Every row gives one point. Any point is a mix of the corners, with weights that add up to 1. It lies inside the corners' shape when no weight is negative. Say inside or outside, and name the corners with a negative weight.

Corners:
(1): [-0.03, 0.18]
(2): [0.39, 0.51]
(3): [-0.19, -0.74]
Points:
[0.33, 0.43] -> inside
[0.15, 0.29] -> inside
[-0.02, 0.12] -> inside
[0.01, 0.18] -> inside
[-0.02, -0.43] -> outside (1)
[-0.11, -0.02] -> outside (2)
[-0.10, -0.54] -> inside
[-0.21, -0.41] -> outside (2)

Corners:
(1): [0.22, -0.14, 0.57, -0.16]
(2): [0.58, 0.31, -0.50, -0.49]
(3): [0.06, 0.01, -0.11, -0.50]
(4): [0.11, 0.31, 0.00, -0.12]
(5): [-0.01, -0.20, -0.50, 0.45]
Points:
[0.10, 0.14, -0.13, -0.04] -> inside
[-0.03, 0.17, -0.27, -0.11] -> outside (1, 2)
[0.38, 0.27, -0.13, -0.55] -> outside (5)
[0.32, 0.48, -0.28, -0.66] -> outside (1, 5)
[0.04, -0.14, -0.39, 0.26] -> inside

Corners:
(1): [0.37, 0.28, 0.21, 0.19, 0.56, -0.21, 0.01, 0.07]
(2): [-0.40, -0.50, -0.17, 0.48, -0.11, -0.28, 0.40, -0.18]
(3): [0.36, -0.69, 0.17, 0.16, -0.43, 0.33, 0.41, -0.55]
(4): [-0.17, 0.57, -0.25, 0.19, -0.22, -0.11, -0.06, -0.08]
(5): [0.07, -0.53, 0.33, -0.35, 0.14, 0.31, 0.17, -0.64]
(6): [0.43, 0.09, 0.05, -0.31, 0.52, -0.59, -0.56, 0.28]
(7): [-0.20, -0.12, 0.02, 0.76, 0.02, -0.27, -0.49, 0.11]
(8): [0.19, -0.14, -0.22, -0.27, 0.06, 0.39, 0.08, 0.07]
(9): [0.23, 0.31, -0.65, 0.29, 0.40, -0.22, 0.20, -0.25]
Points:
[0.17, -0.30, 0.16, -0.02, 0.16, -0.02, 0.03, -0.10] -> outside (4, 9)
[0.14, -0.26, -0.19, 0.12, -0.04, -0.15, 0.38, -0.17] -> outside (5, 7)
[-0.05, -0.12, -0.03, 0.38, 0.04, -0.10, -0.22, 0.00] -> inside
[-0.24, -0.30, -0.05, 0.65, 0.57, -0.70, 0.08, -0.07] -> outside (3, 4, 8)

Corners:
(1): [-0.24, -0.10, -0.32, 0.40, -0.14, -0.54, 0.02, -0.01, 0.45, -0.12, -0.58, 0.31]
(2): [0.70, 0.14, -0.33, -0.51, 0.59, 0.21, 0.32, 0.31, 0.46, 0.12, -0.15, -0.17]
(3): [-0.09, 0.43, -0.02, -0.13, -0.36, -0.10, -0.10, 0.17, 0.09, 0.95, 0.88, 0.29]
(4): [0.06, 0.81, 0.17, 0.44, -0.32, 0.32, -0.04, -0.04, -0.56, 0.45, -0.09, -0.32]
(5): [0.22, 0.12, -0.20, -0.45, -0.09, -0.18, -0.35, -0.03, 0.41, 0.19, -0.33, -0.16]
(6): [0.04, 0.58, 0.47, -0.23, 0.13, -0.38, -0.11, 0.29, -0.23, -0.15, -0.56, -0.32]
(7): [0.04, 0.16, 0.15, -0.03, 0.28, 0.12, 0.36, 0.45, 0.48, -0.05, 0.48, 0.11]
(8): [0.27, -0.44, -0.53, 0.34, 0.37, 0.44, 0.01, 0.11, -0.09, -0.47, 0.36, 0.25]
(9): [0.30, 0.50, 0.72, -0.25, -0.08, 0.27, 0.15, 0.18, -0.34, -0.03, -0.28, -0.30]
(10): [-0.03, -0.10, 0.30, 0.10, -0.48, -0.26, 0.17, -0.34, 0.20, 0.32, -0.17, -0.47]
(11): [-0.63, 0.10, 0.02, 0.21, -0.20, -0.32, -0.20, -0.46, -0.12, 0.19, 0.36, 0.55]
(12): [-0.24, -0.92, -0.07, -0.07, 0.08, 0.33, 1.07, -0.26, 0.43, -0.18, -0.35, -0.40]
(13): [-0.14, -0.46, -0.37, -0.13, -0.22, -0.18, 0.72, -0.27, 0.33, -0.31, -0.47, -0.17]
Points:
[-0.10, -0.18, -0.09, 0.05, 0.09, -0.05, 0.45, -0.04, 0.25, -0.14, -0.17, -0.08] -> outside (3, 5, 9)
[-0.29, -0.04, -0.25, 0.23, -0.39, -0.44, -0.12, -0.27, 0.12, 0.14, -0.16, 0.15] -> outside (2, 7, 9, 12)
[0.06, -0.57, -0.48, -0.07, -0.08, -0.18, 0.39, -0.01, 0.83, 0.12, 0.00, 0.04] -> outside (4, 6, 9, 11)
[-0.04, 0.08, 0.01, 0.06, 0.00, 0.09, 0.31, 0.03, 0.02, 0.07, -0.07, -0.06] -> outside (5, 10)
[-0.02, -0.01, 0.02, -0.08, -0.08, 0.06, 0.25, -0.02, 0.09, 0.18, 0.10, -0.07] -> outside (1)
[-0.25, 0.36, 0.21, 0.19, -0.21, -0.17, -0.06, 0.00, -0.10, 0.21, 0.33, 0.25] -> outside (2, 5, 12)
